Every row gives one point. Each copy is the shape, with its points in the same order, stretched, turned, moved and blurred by noise. Is it also mirrored, or only turned?
In the rows, zero is written as 128.

Shape, 6 rows:
[[172 147]
 [173 130]
 [141  58]
 [ 85 173]
 [196 166]
 [ 87 107]]
Copy 1, 6 rows:
[[ 72 104]
 [ 96  94]
 [179  63]
 [126 180]
 [ 44 100]
 [188 133]]
Copy 1 is: mirrored
Copy 2, 6 rows:
[[185 119]
 [185 128]
 [171 184]
 [127  96]
 [202 103]
 [127 147]]
Copy 2 is: mirrored

Shape:
[[155 160 140 124]
 [127 159 182  98]
 [ 94 110 101 164]
 [131 172 192 109]
 [120 102 185 118]
 [153 145 133 172]
 [148  64 184  80]
 [126 163 156  90]
 [107 107  99 191]]
Copy 1, 9 rows:
[[140 167 100 151]
 [185 159 106 128]
 [ 85  97 159  88]
 [194 163  86 122]
 [157  92 122 129]
 [111 127  81 132]
 [149  84 155 186]
 [169 178 130 132]
 [ 69  87 138  90]]
Copy 1 is: mirrored
Copy 2 (9 x 4):
[[163  92 119 124]
 [192 123 134  67]
 [ 51 154  98 149]
 [197 110 108  59]
 [121 137 149  37]
 [111  90  78 118]
 [111 131 241  28]
 [189 123 148 109]
 [ 29 141  80 144]]
Copy 2 is: mirrored
Copy 3 (9 x 4):
[[ 74 122 127 113]
 [ 84 119 198  92]
 [174 136 114 191]
 [ 69 143 205 100]
 [119  89 211 161]
 [ 86 156 106 179]
 [111   7 201 150]
 [ 91 106 169  75]
 [169 147 103 227]]
Copy 3 is: mirrored

Shape, 9 rows:
[[ 76 147 189  52  87  89]
 [171 150  51 125 185 138]
 [100 107 108  65  78 179]
 [141 165 103 151 128  92]
 [145 111 171 140 168 122]
 [ 55 136  56 172  54  65]
 [120  75 108 154  47 160]
 [159  32  43 114 128 186]
 [113 128 174 100 178 189]]
Copy 1, 9 rows:
[[118  27 157 115 136 119]
 [139 176  69 145 154 209]
 [174  73 117  85 113 139]
 [120 118  94 172 121 162]
 [ 91 122 118 109 127  92]
 [147  97 117 195  45 229]
 [159  85  93 107  49 105]
 [145 162  59  66  90 201]
 [140 117 155  84 158  68]]
Copy 1 is: mirrored
Copy 2 (9 x 6):
[[146  67 175  76 168  47]
 [167 140  94 206 194 158]
 [153  53 162  91 127 152]
 [121 169 136 154 186 122]
 [119 131  87 164 115 117]
 [142 154 243 137 157 106]
 [105 111 176 126  92 196]
 [129  64 140 208 105 228]
 [167  91  89 125  82 117]]
Copy 2 is: only turned
Copy 3:
[[169  95 120  47  86  90]
 [104 130 166 183 148 166]
 [191 132 109 132  86 129]
 [101 103  98 129 160 120]
 [ 68 133 107 114  96 110]
 [149 157  16 101 205 137]
 [151 171  21 157 125 101]
 [150 211 118 215 126 118]
 [105 116 118 106  46 152]]
Copy 3 is: mirrored

Shape, 12 rows:
[[120 110  58 142 115 133  82 208 125]
 [175 106 136  93 198  88 104 129 121]
 [162 110 146 148 117 149 125  95 104]
 [124 134 139 131 117 148 249 121  80]
 [170 154 125 105 125 140 122 196 115]
 [137 128  55  82 109  93 169  92 121]
 [ 52 152  84 156 153 130  82  96 127]
 [ 70 117 166 115 116 134  88  86 127]
 [147 130 150 127 115  94 132 115 151]
 [146 172 137 141 111  83  89  93  54]
 [150 128  86 136 187 117  89 195 132]
 [128  98 157 112 112  78 113  98 123]]
Copy 1:
[[159 125 109 159 159 110  67 192 205]
 [147 187 140 197  68  93 144 138 138]
 [ 77 170 110  92 129 118 154 125 144]
 [ 57  69  94  22  45 198 117  97 104]
 [164 150 111 142 146 173  75 159 135]
 [135  99  41 147 110 154 166 110 152]
 [ 87  51 134 170 162  69  77 169 168]
 [108 106 135  90 187  42 114 128 108]
 [140 125 144 116 153 136 176 129 103]
 [125 117  53 132 158  97 146 181  93]
 [152 145 158 212 100 127  72 189 191]
 [147 137 118  95 142  63 191 131 104]]
Copy 1 is: only turned
Copy 2 (12 x 9):
[[186 160 106  82 131 157 103 169  94]
 [101 170 195 118 107 189 133 131 166]
 [116 165 133 175  93  92 123 140 147]
 [113  66 154  76 121  14 117  39 152]
 [100 190 118  83  82 130  90 110  99]
 [160  70 141 132 174 173 130  85 149]
 [153  95  96 123 192 200 197 208 158]
 [136 154 146 150 126 154 216 148  96]
 [100 173 162 145 138 141 130 136  99]
 [124 217 100 161 178 172 166 109 169]
 [123 160 141  71 122 179 103 181 147]
 [142 183 189 154 149 149 172 109 104]]
Copy 2 is: only turned

Shape (18 x 12):
[[122 136 133 149 145 104 144 115 118 110 108 125]
 [121 128  90 149  95 125 128 137 127 139 113 132]
 [128 145 146 147 146 111 101 140 158 138 152 113]
 [130 144 135 134 150 122 131 114 114 160 112 126]
 [131 139 137  61 127 115 149 117 139 116 158 118]
 [120 121 142 152 130 144 105 104 127 120 135 116]
 [121 135 137 135 141 101 145 132 122 120 105 130]
 [145 135 140 141  60 125 103 135 123 128 139 107]
 [136 196 137 134 123 204 147 131 143 127 123 177]
 [137 140  97 122 147 135 105 133 142 113  97 105]
 [131 147  94 120 147 104 100 122 120 125  99 122]
 [123 135 150 121 141 120 108 110 136 115 121 165]
 [170 131 118 132 149 119 102 131 107 113 150 102]
 [137 129 139 104 132 109  99 126 131 125  97 114]
 [116 123 138 148 144 112 101  74 120 126 109 123]
 [235 122 147 131 130 115 121 112 162 125 242 110]
 [150 120 125  88 107 119 162 128 146 125 102 114]
 [137 175 143 129 102 116 123 113 155 123 137 118]]
Copy 1 (18 x 12):
[[118 131 153 129 143 127 145 117 159 108 126 146]
 [101 123 103 142 137 177 131 146 151 124 108 154]
 [134 150 153 131 131 135 126 136 108 120 164 101]
 [117 124 141 105 150  95 137 128 139 138 135 139]
 [166 143 156 153  80  82 130 156 122 129 132 117]
 [138 146 166 129 146 161 131 130 122 161 138 134]
 [108 126 146 127 128 118 135 112 153 103 120 143]
 [145 129 111 175 128 171 116 138 109 135 153 154]
 [165 164  68 110 140 139 106 109 125 127  79 110]
 [129 125 167 132 148 142  94 143 129 119  92 117]
 [106 135 152 127 164 109 119 151 140 122 110 124]
 [112 173 147 132 140 113 122 122 113 137 118 137]
 [169 110 176 161 134 120 123 140  88 125 133 108]
 [118 141 174 138 129 104  98 132 116 133 122 135]
 [115 158 181 113 166 126 137 137 146 159 140 157]
 [249 129 167 176  78 126 149 174  11 115 196 122]
 [142 113 136 136  91 120 111 139 136 114 107 161]
 [154 164 119 144 127 127 118 154 136 118 158 136]]
Copy 1 is: mirrored
Copy 2 (18 x 12):
[[104 146 108 122 120 140 121 138 119 130 165 144]
 [104 108 118 131 159 133 114 118 138 157 145 113]
 [138 127 103 142 113 162 147 127 139 128 133 163]
 [113 133 146 114 126 141 142 114 127 120 161 133]
 [160 118 121  99 128 128  83 109 144  90 127 137]
 [135 142 135 151 128 142 125 151 120 137 157 131]
 [106 141  96 125 119 132 125 119 121 118 153 148]
 [163 123  92 147 140 134 115 129 123 164 124 104]
 [114 102 119 131  75  82 119  77 171 184 159 134]
 [ 98 107 127 147  97 146 108 110 121 130 132 128]
 [ 96 122 126 137 125 163 131 118 138 106 148 105]
 [121 161 120 156 130 135 140 128 158 105 148 130]
 [129 111 116 121 106 152 137 154 120 110 134 113]
 [125 134 118 152 118 145 126 102 117 100 125 126]
 [116 171 147 143 137 167 130 156 119 127 173 115]
 [185 107 148  63  98 164 119 198 160 149  78 131]
 [121 114 133 103 123 115  77  92 119 132 114 136]
 [150 124  96 122 101 148 104 103 146 161 144 129]]
Copy 2 is: only turned
Copy 3, 18 rows:
[[121 123  90 125 152 112 142 129 113 151 108 156]
 [118 117 123  96 115 116  98  86 101 137 125 106]
 [121  96  98  99 112 133 144 174 124 119 137 122]
 [112 101 126 112 141 126 153 136 115 125 112 144]
 [111 115 104 181 144 135 137 130 102  99 141 104]
 [129 103 118  97 147 125 131 159 147 133 117 115]
 [103 124  94 134 136 120 141 127 111 144 116 155]
 [108 124 119  97 123 119  76 116 114  86 139 117]
 [158 168 198 113  58 123 153 147 149 161 116  86]
 [105 115 122 127 133 111 121 149  89 170 106 127]
 [101 117 119 107 154 121 126 127  75 158 126 129]
 [126 128 130 120 138 145 142 148 139 152 143 126]
 [112 123 100 108 149 152 137 181 104 123  91 130]
 [ 85 110 116 137 151 123 119 144 101 139 128 150]
 [125  91 115  97 186 118 134 143 125 144 128 148]
 [171  87  88 137 118 205 128 222 131  49  96 121]
 [ 99 110 109 190 133 114 102 107  94 121 109 149]
 [135 124 120 121 121 111 113 135 100 110 152 127]]
Copy 3 is: mirrored
Copy 4:
[[138 125 115 162 148 138 165 120 152 143 104 159]
 [147 120 171 115 148 143 101  87 135 134 112 134]
 [130 155 122 134 124 159 195 119 107 115 132 124]
 [131 123 126 165 129 166 166 124 142 100  95 130]
 [177 122 103 110 131 101 118 196 160 114 130 112]
 [117 132  81 164 117 142 145 103 123 121 148 149]
 [133 127 134 147 150 144 157 137 153 152 104 147]
 [153 154 147 155 127 115  84 108  84 157 150 102]
 [ 49  77 165 107 173  92 165  94 108  79 139 153]
 [123 145 119 121 127 119 139  96 168 139  82 145]
 [147 170 129 133 146 144 149 116 174 125  80 130]
 [102 144 115 148 146 155 160 130 158 122 157 120]
 [144 176 123 158 110  89 173 128 123 115 109 153]
 [124 164 113 162 124 143 132 136 157 162 100 103]
 [130 145  69 183 124 171 163  99 170 122 130 126]
 [179 177 153 148  45  26 213 146 104  82 217 117]
 [155 105 152 127 125  97 100 141 175 173 104 125]
 [148 134 121 129 150 117 151 114 129 130 136  96]]
Copy 4 is: only turned

Shape, 18 rows:
[[ 89 155 101 122 156 140 128 123 109 115 118 138]
 [100 148 141 141 134 130 139 125  93 139 107 130]
 [144 154  92 139 162 126 136 104 143 119 107 125]
 [138 145  95 170 159 121 114 161 125 132 174 107]
 [143 129 124 121 147 119 136 128 147 146 162 110]
 [151 126 134 119 122 138 102 137  11  86 117 145]
 [147 122 141 122 161  91 128 125 142 139 105 120]
 [ 22 145 131 135 138 113 131 118 150 124 153 134]
 [151 133 118 123 125 151 134 143 129  84 104 112]
 [125 142 118 156  94 124 136 119 126 102 163 120]
 [154 142 139 136 157 115 136 136 152 137 153 115]
 [148 144 142 128 138  46  58 135 112 142 145 154]
 [129 140 133 130  71 143  99 114 135 125 130 104]
 [ 95  84 129 121 159  98 101 120 143 130 134 121]
 [144   7 135 126 139 143 110 122 149 135 102 109]
 [128 141 141 143 166 153 120 109 123 119 111 140]
 [148 150  99 143 159 140 128 141 147 145 118 167]
 [131 154 138 127 151 110 141 122 152 116 102 121]]
Copy 1 (18 x 12):
[[166 135 165 132 113 154 120 131  96 125 137 143]
 [131 123 144 122 150 173 153 130 114 135 130 143]
 [163 149 108 122  87 142 110 137 124 177 134 121]
 [143 150 104 149 165 145  89  81 139 135 103  70]
 [136 127  92 131 135 105 102 109 120 122 128 124]
 [129 171 133 180 165 212 169 158 121 100 148  89]
 [152  90  93 132 112 127 139 140 143 141 124 132]
 [164  67 199 150 135 137  88  80  94 107 140 204]
 [138 154 133 146 137 113 142 143 128 160 139 102]
 [113 142 122 154 169 138  94  99 134 151 146 150]
 [137 116  86 128 138 106 111 123 115 140 122 115]
 [153  56 102 201 130 194  79 157 170 109 102 107]
 [ 65 127 136 147 145 128 102 120 142 143 149 133]
 [168  70 131 171 100 126 124  88 132 100 114 139]
 [118 129  89 167  92  99 194  72 153 112  86 124]
 [139 130 124 129 118 143 151 139  75 147 126 117]
 [139 163 109 126 119 139 108 150 111 152  69 118]
 [159  97 123 125 113 117 124 147 113 166 141 140]]
Copy 1 is: mirrored
Copy 2:
[[146 147 163 112 131 106 160 109 169 165 145 101]
 [131 135 169 122 141  91 162 135 134 157 128 123]
 [183 135 135 122 113 122 120  97 159 158 116 132]
 [139 101 106 130 146 137 128 101 129 172 176 116]
 [134 104 125 150 138 167 135 137 140 154 117 122]
 [117 123 170 132 191  55 124 123 195 108 171 143]
 [157 130 123 148 158 134 129 126 136 142  81 118]
 [111 170 133 101 111 132 192 164 145 179 140  75]
 [141 135 157 132 121 117  78 117 155 127 133 108]
 [108 117 111 117 100 123 114 156 152 141 152 137]
 [137 119 120 160 135 158 122 118 129 156 117 129]
 [134 109  47 172 161  91 158 126 158 122 109 116]
 [134 109 124 152  82  97 105 181 146 114 135 106]
 [154 148 118 127 172 141 152 158 150 133 122  83]
 [188 129 161 126 197 157 103 176 119  65 124  94]
 [172 163 166 142 133 112 133 107 147 138 143 134]
 [166 119 139 132 124 130 148  70 125 131 132 126]
 [148 150 133 140 118 125 120 116 142 158  91 116]]
Copy 2 is: only turned
Copy 3 (18 x 12):
[[134 166 140 124 118 143  89 166 132 136  94 122]
 [136 162 130 116 114 137 117 158 138  91 113 140]
 [125 141 133 129 146 156 139 123 156 174 119 145]
 [ 85  97 148  76 135 129 137 112 117 166 144 126]
 [119 137 128  98 125 136 166 103 121 155 140  93]
 [168 139 167 171  67  69  88 169  97  71 113 173]
 [145 120 126 124 129 152 170 109 126 128 120 121]
 [145 163 106  75 166 155  98 182 124 104 103  94]
 [120 127 123 166 103 132 101 134 127 132 128 122]
 [124 135 117 125 153 108 123 140 143 136 156 132]
 [112 127 121 103 133 136 153  89 132 154 130 114]
 [187  68 158  97 167 123 145 105 103  94 161 163]
 [135 130 115 138 141 145 121 137 108  96 193 129]
 [137 118 138 106 136 154 161 153  76 111 112  91]
 [ 89 111 149 162 111 170 204 147  56  84 117  67]
 [126 154 129 127 134 153 119 125 120 115  92 145]
 [110 136 165 124 153 150 113 100 164 134 108 119]
 [145 137 105 131 137 153 125 116 147 138 114 130]]
Copy 3 is: only turned
Copy 4, 18 rows:
[[135 104 147 131 119 131 129 113 183 125 142  90]
 [136 111 134 133 128 106 126 146 174 137 138 133]
 [133  97 148 121 124 124 144 125 114 160 124  99]
 [175 120 151 107 144 134  85 158  90 127 134  89]
 [164 159 140 118 114 129 106 128 100 139 124 108]
 [ 91 128 186 123 152 146 151 187 174  80 130 135]
 [143 137 140 103 139 129 137 117 117 162 109 145]
 [179 106 100 109  82 140 117  82 204 112 160 108]
 [136 128 136 143 120 183 150 146 128 137 144 117]
 [156 106 127 120  88 150 126 150 108  96 141 125]
 [182 146 144 120 121 129 118 138  98 146 122 116]
 [163 125 142  80 158 118 146 125 106  81  65 137]
 [137 134  78 135 109 147 151 154 114 102 137 121]
 [137 153 121  74 136 154 129  90 144 137 151 135]
 [ 96 202 114  83 173 172 138 103  96 173 202 176]
 [153 125 145 127 140 120 162 135 153 155 159 112]
 [166 113 160 158 159 111 125 114 112 138 135 103]
 [159 110 131 124 114 141 150 122 136 156 115 129]]
Copy 4 is: mirrored

Shape:
[[150 110 140 131 135 170 117  89 158 113 145 120]
 [132 107 134 160  98 172 144 126 101 115 111 106]
 [118 179 133  78 147 118 134 157 126 126 141  79]
 [145  94 139 130 139 155 123 118 118  85 160  99]
 [116 113 146 122 139  92 122 167 110 173 151  96]
 [137 168 178 101 118 131  76 150 104 143 114  98]
 [104 162 122 102 136 115 114  96 127 145 137 102]
 [132 104 127 165  98 151  96  91 117  48 140 103]
 [ 97 156 125  98 158 111 107 172 144 110 126 149]
 [117 142 140  44 121 107 123 145 104 116 112 123]
 [132 101 126  87 138 123 128 124 147 169 128 110]
 [131 156 140 111 175 113 120 135 110 125 130  99]
 [117  84 125 142  87 203  88 131 104 109 141  79]
 [130  76 131 138  96 144 102 156 130  80  99  55]
 [143 130 148 150  99 145 141 106 156  98 171  96]
 [141 191  92 122 167 106 140 135 130 146  91 126]
 [ 52 116 132 149 172 140 212  76 160 118  54  91]]
Copy 1:
[[ 98 144 120 142  99 141 137 142 127 179  85 138]
 [ 34 165 144 101 134 138 126 133 128 113  91 111]
 [132 179 187 185  88 120  81 111 164 107 115 162]
 [ 83 170 151 134  73 136 111 154 133 137  73  96]
 [121 204 143 148 107  91  84 154 159 109 168 115]
 [103 177 107 178 109 155  73 148 133  79 100 140]
 [122 168 123 173  95 113 128  92 162 132 138 138]
 [ 63 145 135 126  84 193 164 130  95 127  59  48]
 [152  94 176 161 106 139 105 134 139 126 174 146]
 [146 141 126 157  94 123  45  97 149 118 125 137]
 [134 175 114 141 102 102  86 121 151 177 163 152]
 [119 171 165 149  82 106 112 135 140  89 115 147]
 [  7 174 127 150  83 179  99 146 138 132  97  79]
 [ 49 173 179 127  85 179  86 134  70 131  98  84]
 [100 181 155 155 126 151 150 134 132 159  70  96]
 [143 143 175 124 125 118 159  99 148 107 147 201]
 [ 63 104 214 102 121   9 160  47  63 172 130 156]]
Copy 1 is: only turned
Copy 2, 17 rows:
[[116 126 132 112 151 128 132 142 147 133 191  71]
 [109 124 144 128 122 142 146 177 125 103 174 134]
 [119 110  91 152  80 128  61 180 129 159  91 144]
 [ 66 155 134 136 120 128 134 155 149 127 176 110]
 [ 87 145  84 145 125 132 111 143  85 154 105 201]
 [ 93 137 110 111 103 145  83 181  96 114  52 140]
 [149 126  85 113  93 104 104 169 159 148 104 129]
 [ 77 175 156 100  66 110 169 155 160 122 174  68]
 [108  95 130 157  94 111 104 121 166 154  86 139]
 [106 116 107 132  68 131  67 158 165  76  68 172]
 [124 110  85 120 143 154  94 115 133 136 145 158]
 [121 159 102 135 119 131 101 167 156 145  92 139]
 [ 40  99 137 108 100 155 163 180 132 137 176 115]
 [ 49 143 162 116  68 192 122 133 121 145 163 127]
 [107 141 128 128  98  88 117 148  90 140 197  81]
 [208 126  99 152 125 140 105 160 161 150  87 116]
 [206  90 188  91 136 134 120 160 210 164 195 147]]
Copy 2 is: mirrored
Copy 3 (17 x 12):
[[137 174 103 109  70 138 145 108 152 167 153 100]
 [105 169 145 150 122 146 159  88 112 118  96 110]
 [154 138 165  87  84 102  74 116 119 162  74 168]
 [106 154 118 147  55 154 122  63 157 158 117 129]
 [163  84 144 103 114 131 123 104 131  86  71 124]
 [188  74 179 109 120 166 113 147 111 175  83 102]
 [162 124 190  98 116 107 113 135 130 145 128 152]
 [134 133 157 189  70 151 169  81 131 169 141 149]
 [168 120 121 110 143 122  67 140 109 150 102 209]
 [135 119 162 148 121 136  59 159 107 110  78 150]
 [166 166 122  95 106 126 115 132 150  87 116  99]
 [118 108 164  93  89 139  81 114 115 159 105 150]
 [169 168 165 202 103 168 174  41 168 143  91 120]
 [187 140 165 169  81 160 148  41  98 104  76 141]
 [152 158 114 111  64  96 166  93 137 176 127 110]
 [121 142 157  60 152 123  92 172  75 128 113 189]
 [124 235 168  72 131  27  94  54  35  65 157 103]]
Copy 3 is: only turned
Copy 4 (17 x 12):
[[156 129 136  72 127 148 105 126 138 115 109 203]
 [120 133 176 160 131 158 121 134 127  94  96 161]
 [131 159  80 166  95  90 158 181 167 121 182 166]
 [130 106 132  91 122 149 128 169 119 116 129 198]
 [ 87 158  99 180 126 119 128 146 134 124 183 108]
 [ 97 215 105 160 131  84  95 203 176 112 194 166]
 [135 149  91 143 154  99 113 134 161 156 142 172]
 [132  91 170  72 183 133 102 180 120 132 100 206]
 [ 89 148  91 122 114  48 128 171 141 149 148 164]
 [112 187  65 168 113  73 113 215 154 164 145 143]
 [141 179 102 140 105 134 119 124 141 144 140 133]
 [114 160  92 148 129  96 122 161 122 118 172 186]
 [120 123 185 110 108 172 142 165 167 131 118 189]
 [144 159 200 134 109 141 126 191 120 118 162 160]
 [156  94 139 103 145 145 122 142 155  92 124 169]
 [115 189  97 167 141  85 146 119 117 113 116 150]
 [207 112 191 204 112 119  67  30  75 118 131 218]]
Copy 4 is: mirrored
